Each row of a before or after table is a point. The points were changed in one or more steps. Then noise was added and the rows were shuffled. The steps act on columns, c1 being the first. What was done? A step turns or swaps two columns, mirrors them in a line or flattens them onto one, adds a multiple of one to another, or multiplies or shifts one. Angles are multiples of 10 degrees, from the lower column toward the higher: turns from -170 to 170, lines from 10 to 170 but not 90. Use the fewest steps. Two steps may share a column if one is a turn and the other turns, adds or multiplies; they go together, in the order done. Otherwise the lowest column goes first.
In the rows, zero is written as 128.

Before (13 x 2):
[[139 138]
 [163 103]
 [163 130]
 [148 113]
 [130  95]
 [ 65 109]
 [161 105]
 [142 100]
 [158 249]
 [ 84 152]
 [166 114]
 [143 179]
 [167  99]]
After (13 x 2):
[[159  97]
 [123 131]
 [ 96 169]
 [141 108]
 [152 107]
 [148 110]
 [140 116]
 [106 152]
 [156  92]
 [144 108]
 [ 82 188]
 [158  93]
 [117 146]]
Steps: flatten c1 and c2 onto the line at 130 degrees

Before (10 x 4):
[[159  82 183 142]
 [ 92  92 197 150]
 [167 140 101 106]
 [135  92  87 172]
 [ 71  96  89  85]
 [112  85 105 163]
 [ 91  70  88 172]
 [ 72  76  74 177]
 [ 74  69 103  71]
 [164 151  90 100]]
After (10 x 4):
[[ 84  99 150  81]
 [182 165  81 184]
 [120 177  64 171]
 [148 187 184 154]
 [132 172 159 147]
 [ 82 115 138  96]
 [166 165 185  66]
 [168 181 171  59]
 [158 172 195 138]
 [101 173 172 145]]
Steps: add 0.5 times c3 to c4; turn c1 and c3 by -160 degrees; multiply c2 by -1

Before (10 x 8):
[[ 80  99 175 116 190 142 199  76]
 [135  44 127 185 170 132  95 169]
 [104 184 106 176 112 104 139  68]
 [138 159  82 111 139  59  89  66]
 [111 159  98 150  72  59 167  49]
 [155 124 187 102 146 142 131 148]
 [138 116 118  46 126 184  96 154]
 [106 108 156  59 118 123 113 126]
 [103 176  85 160 131  53 203  91]
 [149  77 155  98 171 151 191  73]]
After (10 x 8):
[[114 243  77 101 120 118  94 169]
 [174 152 133 168 176 154 187  75]
 [107 147 106 167 160 144 196  81]
 [120  47 150  85 151  53 201  94]
 [133  68 108  78 116 101 136  70]
 [150  44 142  94 176  59 168  56]
 [109 145 179 193 134 138 113 124]
 [143 147 119 186 115 124 130 152]
 [171 138 179  94  72  72  88  67]
 [127 157 176 160 114 207  93 157]]
Steps: add -0.5 times c8 to c1; add -1 times c7 to c5; turn c2 and c5 by -140 degrees; turn c3 and c4 by 120 degrees; turn c3 and c6 by 20 degrees

Before (9 x 11):
[[105 105 128 129  98 114 127 161 121  79  74]
 [109 114 144 149 138 124 148 136 136 127 155]
 [158 106 133 147 155 105 129 161 122 127 151]
 [103 160 112 126 129  97 128 161 123 103 132]
 [ 99 115 148 150 148  50 133  97 135 131 140]
 [102 101  96 125 140 116 129 147 105 114 130]
 [ 97 128 151 121  70 101 131 142 110 139   7]
 [116 160 152  76 152  99 168 149 128 106 119]
 [101 118 155 120 138 100 123 154 105 116 153]]
After (9 x 11):
[[103 156 119 121 149 101 140 156 130 149 148]
 [106 122 109 131 130 113 153 176 135 172  75]
 [ 99 111 152 153 125  49 122  88 132 126 129]
 [115 159 152  79 152  99 106 133 142 166 123]
 [159 100 143 148 156 104 128 136 125 131 140]
 [104 102 100 125 142 115 136 136 111 150 129]
 [100 110 162 118 148  96 139 143 107 145 138]
 [ 97 165 110 123 103  99 119 176 107 125  12]
 [110 101 150 150 134 120 114 126 138 138 140]]
Steps: turn c2 and c11 by 20 degrees; turn c3 and c11 by -20 degrees; turn c5 and c8 by -40 degrees; multiply c5 by 0.7; turn c7 and c10 by 150 degrees; turn c9 and c10 by -20 degrees
